Rows are points. Each copy is the shape, with its points in the same order, stretched, turned, moved and blurred by noise. Some copies are also mirrored. Which?

Shape (8 x 3)
[[ 1.23  2.53  1.79]
 [-1.81  0.19 -1.04]
 [-1.59 -0.61 -0.38]
 [ 1.61 -0.36  0.80]
 [-1.48  0.40 -1.13]
 [ 0.74 -0.58 -0.65]
 [ 2.18 -2.22 -2.94]
 [ 2.14  0.65  1.45]]
Copy 1 (8 x 3)
[[ 2.86  1.85 -1.58]
 [-0.19 -1.85 -0.14]
 [-0.47 -0.80  1.02]
 [-1.13  2.21  0.26]
 [-0.29 -1.57  0.05]
 [-1.80  0.64  0.16]
 [-5.03  0.43  0.07]
 [ 0.57  3.06 -0.66]]
Copy 1 is: mirrored
Copy 2 (8 x 3)
[[ 3.96 -0.75 -2.97]
 [ 0.66  1.32  2.01]
 [ 0.00  1.85  1.07]
 [-0.24 -0.71 -2.72]
 [ 0.91  0.83  1.92]
 [-0.73 -0.66 -0.57]
 [-3.98 -3.13  0.52]
 [ 1.26 -1.26 -3.42]]
Copy 2 is: mirrored
Copy 3 (8 x 3)
[[ 2.52 -0.02 -1.88]
 [-0.40  2.31  2.38]
 [-1.40  1.28  2.03]
 [ 1.41 -1.93 -0.44]
 [-0.43  2.07  1.81]
 [ 0.83 -0.97  1.80]
 [ 1.64 -3.24  4.06]
 [ 2.38 -1.98 -1.03]]
Copy 3 is: mirrored

Shape (12 x 6)
[[-0.42  0.36  0.11  1.92 -0.41  1.37]
 [-0.90  1.82  0.05 -1.38 -0.54 -0.37]
 [-0.45  0.47 -0.66  3.81  4.92  1.53]
 [-0.12  2.00 -0.84  0.08 -1.08  0.67]
 [-0.45 -0.10  0.06 -1.34 -0.33  1.49]
 [ 2.32  1.72 -1.05  0.13 -1.87 -2.16]
 [ 0.82 -0.39  0.65 -0.79 -1.84  1.57]
 [-1.02  0.58 -0.46 -0.05 -0.61  1.63]
 [-1.07 -0.30 -1.09 -1.16  0.78  0.52]
 [-0.60 -0.45 -1.07  2.88 -0.81 -6.86]
 [ 1.40  0.21  0.76 -1.31 -2.11  1.78]
 [-0.23 -0.54  3.69 -1.05  0.30 -1.82]]
Copy 1 (12 x 6)
[[-0.41 -0.33  0.26  1.78  1.00  0.30]
 [-0.61  0.81 -0.33 -0.34 -0.55 -1.21]
 [ 0.17 -3.12 -1.09  4.76  0.51 -4.17]
 [-0.87  0.96 -0.81 -0.06  0.94  0.00]
 [ 0.94  1.38 -0.51  0.85 -0.32  0.55]
 [ 0.07 -0.53 -0.60 -2.64  1.93  1.07]
 [ 1.40  1.65  0.47 -0.10  0.85  2.12]
 [-0.05  1.33 -0.46  1.27  0.35  0.45]
 [ 0.16  0.09 -1.37  1.29 -0.65  0.36]
 [-2.40 -5.68  0.32 -2.06 -0.90  0.05]
 [ 1.85  2.28  0.38 -0.27  1.37  2.06]
 [ 1.59 -1.17  2.21 -0.61 -1.85 -2.28]]
Copy 1 is: mirrored
Copy 2 (12 x 6)
[[-0.09 -2.40 -1.32 -1.44 -1.27  0.49]
 [-1.55  1.91  0.02 -1.49 -2.13 -0.67]
 [-2.15 -3.05 -1.66 -3.28  4.83  1.24]
 [-0.73 -0.73  0.50 -2.58 -2.82 -0.77]
 [ 1.66  1.19 -0.45 -1.80 -1.37  1.04]
 [-1.50 -2.02  2.70  0.75 -2.39 -3.12]
 [ 2.42 -0.51  0.50 -0.48 -2.41  1.34]
 [ 0.54  0.22 -1.01 -2.34 -2.10  0.29]
 [ 0.76  2.09 -0.76 -2.49 -0.18 -0.30]
 [-5.46 -1.05 -1.23  4.98  1.37 -6.21]
 [ 2.51 -0.50  1.41 -0.97 -3.11  1.40]
 [-1.31  1.92 -0.27  3.23  1.26  1.79]]
Copy 2 is: mirrored
